Rows are points. To make a cloud, some directions were put in groups of two or more. Within a group, all points are equally far from the middle, so they leave a hole (a ring in 2 directions, a hollow ball in 3). The other directions are filled evenly. Then the cloud was stretched, turned, moved and blurred a little. Count the holes, and give their numbers of directions, smallest first.
In the rows, 128 means zero.

Cloud, 14 rows:
[[ 87 103]
 [137 101]
 [107 131]
 [ 70 180]
 [120 138]
 [ 58 125]
 [ 77  99]
 [109 130]
 [ 98 152]
 [ 89 147]
 [ 96 143]
 [133 132]
 [ 83 138]
 [146 149]]
Holes: 0

Cloud, 22 rows:
[[ 89 125 163]
 [152 171 128]
 [104 124  86]
 [121 150  87]
 [ 86 150 147]
 [154 126 142]
 [142 159 192]
 [113 164 110]
 [156 158 104]
 [114 113 170]
 [149 178 175]
 [ 97  99 113]
 [123 181 124]
 [ 84 149 154]
 [100 104 144]
 [126 163  99]
 [153 164 163]
 [134 169 105]
 [152 151 162]
 [ 93 132 192]
 [141 187 140]
 [139 156  86]]
Holes: 1 (2)

Cloud (19 x 3):
[[107  98 154]
 [141 132 176]
 [160 156 129]
 [141  90  67]
 [162 156 133]
 [118 123  84]
 [116 173 175]
 [117 112 171]
 [126 142 184]
 [154 112 163]
 [127 157 113]
 [ 74 101 148]
 [103  91 104]
 [122 170 173]
 [ 71 114 113]
 [152 134 170]
 [136 155 112]
 [183 147 123]
 [173 129 157]]
Holes: 1 (2)

Cloud:
[[155  80 140 152]
 [178 145  97  89]
 [173  82 132 137]
 [157 108 158 104]
 [174 135 112 167]
 [139 105  61 143]
 [178  89 123 121]
 [120 105 111  91]
 [175 109 148 151]
 [177 157  85  97]
 [146 124  84  81]
 [121 173 121 143]
 [117 137  86 155]
 [105 146  85 132]
 [137 111 124 175]
 [104 130 141 138]
 [178  86 117 160]
 [153 182 134 127]
 [162 109 162 120]
 [159 125  66 164]
 [181 163 118 102]
 [ 97 125 104 121]
 [173  98  73 156]
 [142  92  96 100]
 [ 99 149 113 133]
 [123 193 104  85]
 [132  96  75 125]
 [143 156 153  78]
 [115 142 114 159]
 [173 138 107 168]
 [127 128 135 167]]
Holes: 1 (4)

Cloud, 54 rows:
[[185 131  99 146 102 105]
 [173 149 157 171  81 124]
 [165 129 114 107  74 170]
 [121 143  93 133  59 108]
 [148 153 179  89 109 132]
 [165 196 136 158 120 157]
 [166 132 166 150 119  94]
 [157 187 155 160 124 165]
 [134 123 134 121 169  68]
 [100 124  93  83 148  83]
 [ 65 112 152 111 143 120]
 [132 159 127 109  61 166]
 [ 87 130 147 156 151 110]
 [101 139  95 109 127 153]
 [ 73  93 146  89 116  79]
 [135 129  91 100 123 150]
 [148 122 200 104 137 127]
 [123 204 112 150 113 128]
 [139 192 152 128 125 101]
 [ 97 125  79 101 122  87]
 [169 164 139 116 139 108]
 [146 174 168 176 118 164]
 [175 121 144 135 102 161]
 [172 133 128 166 127 103]
 [108 150 192 149 167 128]
 [114 137 129 161 161  87]
 [ 96 144 166 136  85 133]
 [ 77 180 146 109 167 111]
 [175 185 124 157 110 112]
 [162 127 138 143  55 123]
 [165 121 147 126 105  85]
 [ 96 100 116 112 152  73]
 [127 194 152 134 148  97]
 [111 120 128  81 157 127]
 [180 174 129 127 110 124]
 [140  99 165  95 108 133]
 [ 98 167 110 121  87 166]
 [133 137  80  96  77 161]
 [130 119 155 149 155 134]
 [155 119 165 103 129 141]
 [103 128 114  62 111 125]
 [ 79 157 156 127 114 147]
 [149 132 100  92 128 127]
 [ 82 121 150 107  95  83]
 [172 149 148 151 108  92]
 [105 161 199 132 110 135]
 [ 91 134 113 143  87 110]
 [ 87 115  94 110 118  82]
 [143 159  73 150 145 116]
 [109 133 189 119  93  92]
 [ 80 144 190 149 159  92]
 [ 89  87 153  87 112 110]
 [107 123 104 108 119 158]
 [107 154  72 116  79 109]]
Holes: 2 (2, 3)

Cloud (74 x 8):
[[104 114 126 164 144 146 164 144]
 [185 100 144 139 135  98  95 156]
 [177  94 148 135 198 162 136 127]
 [122 100 125 103 162 162 190 142]
 [150 122 163 158  72 171 116 149]
 [169  97 172 154 169 128 178 128]
 [135  98 129 172 133 136 118  73]
 [145 104 131 159  89 150 117 110]
 [147 115 111 161 154 180 136 122]
 [ 99 117 134  81  88 111 140 120]
 [175 122 182 113  73 129  99  95]
 [ 93 144 130 121  85  85 139 121]
 [196 140 134 112 151 141  99  61]
 [136  96 172 105 128 145 123 160]
 [ 97 176 137  90  69 158 120 143]
 [171  94 166 105 104 170 156 104]
 [136  81 150 181 150 123 162  89]
 [152 168 168 113 112 150 128 137]
 [146  83 119  99  97 143 183 115]
 [180 108  98  83 121 172 143 116]
 [153 115 153 102 127 150 104  74]
 [103 118  76  77 113 141 138  98]
 [153 116 167 107 109 196 170 160]
 [127 156 129  89  83 186  83 115]
 [107 152  84 116 116 108 100 100]
 [163  94 120 168 188 161 130 107]
 [153 134 125 133 151  93 167 128]
 [167 155 156 122 123 160 106  56]
 [166 162  79 129 135 146 122 119]
 [150  96 110 140 202 114 149 119]
 [144  96 163 142 103  98 116 184]
 [131  89 163 177 123 125 144 162]
 [ 80 112 139 126 111 178 126 103]
 [166 126 180 119  81  91  85 129]
 [119 163  79 130 155 148 148 132]
 [118 140  66  99 135 118 152 159]
 [160 166 130  86 111 162  80 102]
 [157 152  95  95 158 153 140 194]
 [207 147 146 130 147  94 119 126]
 [145 155 126 142  79 121 163  93]
 [190  87 144 126 175 136 135 119]
 [133 117 123  95 128 125  78 173]
 [173  88 100 103 152 148 135 158]
 [149  89 202 154 107 114 100 128]
 [129 139 115 125  65 138  86 118]
 [195 132 134 111  72 149  92 151]
 [119 157 141  94 111 111  91 156]
 [115 181 139 105 105 160  93 126]
 [187 116 107 113  70 126 132 153]
 [ 87 138 145 110 151 110 116 128]
 [171  80 145 166 136 115 155  77]
 [143 136 137  81  70 187 149  95]
 [157 130 122 141 111  76 148  93]
 [ 81 121 182 144  83 155 165 116]
 [142 144 141 161  92 132 139  49]
 [134 124 126  88 156 112 129 103]
 [191 125 181 171 151 149 148 143]
 [122 177 135  95  82 138  88 122]
 [163  98 145 106 139 111 154 102]
 [115 148 148  94 131 116 145 136]
 [185 143 153 172 136 144 161 108]
 [108 112 189 147 126 131 116 154]
 [128 100 170 143 155 139  87 136]
 [157 116 122 122  83 101  98 169]
 [140 157 162 111 108 102 149 113]
 [189 138 147 177 141 157 133 124]
 [152 149 171 142 156 146 104 165]
 [139  99 121 162 143 171 146 130]
 [169 120 130 122  81 189 186 134]
 [183 136 156 114 156  98  78 123]
 [154 143 133 117 122 129  44 102]
 [149 163 162 102  53 165 125 183]
 [155 100 197 141 131 149 102  95]
 [197 124 115 127 127 137  71 130]]
Holes: 2 (3, 3)

Cloud:
[[103 125 124 150 159  80 129 133]
 [ 92 150  79 168  98 155 140 139]
 [160 107 123 127 117 167 124 166]
 [119 157 170 175 118 129  81 141]
 [ 94 140  79 164 164 136 141  78]
 [147 108 136  61 144 122 136  70]
 [132 116 143 155  58 133 102 103]
 [137 160 116 164 116 144 168  85]
 [127 101  74 107 109 151 115  98]
 [128 168  80 143 136 142 171 129]
 [188 164 140 146 116 155  62  81]
 [106  97  96 127 136 107 200 136]
 [125  93 123 114 151  80 114 128]
 [140  92  87 201 129 155 129 113]
 [166 158  91 113 124 110  90 113]
 [148 118 138 185 163 120 148 149]
 [172 116  79  76 140 146 139 101]
 [141 137 158 114  59 128  70 115]
 [198 154 131 148 108 139  66 157]
 [134 127 102 119 119 192 111 131]
 [138 141 177 125  94 146  59  82]
 [105 152 163 151  84 127  78  95]
 [149 105 157 155  89 119 136 152]
 [128 166  74 144 124 147 172 113]
 [ 73  92 139 112 147 137 172 116]
 [ 93  92  84 138 130 119 191  97]
 [156 122 163 157  73 117 105 116]
 [149 109 105 160 119 163 140 171]
 [ 95 137 124 120  96 126 124  59]
 [148  96  80 194 146 126 171 127]
 [178 132 108 127 140 195  77 120]
 [145 161 113 188  73 151 107 153]
 [170 154  77 192 134 121 124 128]
 [102 135 113 136  81  98 155 103]
 [162  76 125 118 115 166  99  90]
 [117 150 121 216 129 155 120 134]
 [129 100 149 125  71 104 100 140]
 [171 113 133  70 139 129 159 108]
 [114 149  77 158  96 114 120 139]
 [105 160 122 128  89 110 148 147]
 [ 78 131  81 188 136 153 140 136]
 [116 105 145 185  98 137 150 120]
 [114 170  87 135 125 147 115  69]
 [188 135  98 113 144 138 153 155]
 [165 159 116  78 133 119  95 127]
 [107 112  97 142 153  97 157 172]
 [ 79 118  75 176 152 125 145 105]
 [102 142 144 131  68 115 101  93]
 [103  97 138 152 162 176 135 112]
 [142 122  53 169 128 110 174 144]
 [195  98 105 123 151 172  85 120]
 [170 115 112 170 161 127 143 170]
 [126 133 144  65 103 158 100  93]
 [144 109 146 190 133 112 133 136]
 [156 116  90 168 157  90 131 118]
 [132 146 150 163 105 162  71  70]
 [168 164  89 172 135 104 116 129]
 [173 168 139 101 151 119  89  80]
 [140 169  95 116 142 159 163 103]
 [ 88 135 179 120 155 156 118 116]
 [170 155 133 183 134 124  86 109]
 [179 149 177 100 154 132 113  99]
 [176 138  77 157 121 193 134 120]
 [ 55 117 146 163 139 142 160 114]
 [159 142 144 186 137 112 106 114]
 [ 81 136 108 175 147 142 139 159]
 [137 108 146 144 177 178 118 116]
 [146 163 159 161 121 150 146 123]
 [164 105 107 109 197 120 151 141]
 [114 123 156 134 102 177 143 106]
 [216 137 118  77 122 152 109 104]
 [148 100 158 149 167 142 133 145]
 [ 71 106 132 151 119  88 166 121]
 [181  80 122 137 126 142  95  90]
 [138 108  94 116  95  97 104 135]
 [ 91  90 139 131 122  93 154 158]
 [126  98  79 155 123  86 179 135]
 [135  97 133  66 156 123 140  72]
 [138 144 146 166 121 132 169 111]
 [ 85 145  75 168 148 150 128  93]
 [153 140 104  75 139 140  93 124]
 [100 150 121 201 121 142 108 153]]
Holes: 3 (2, 3, 3)
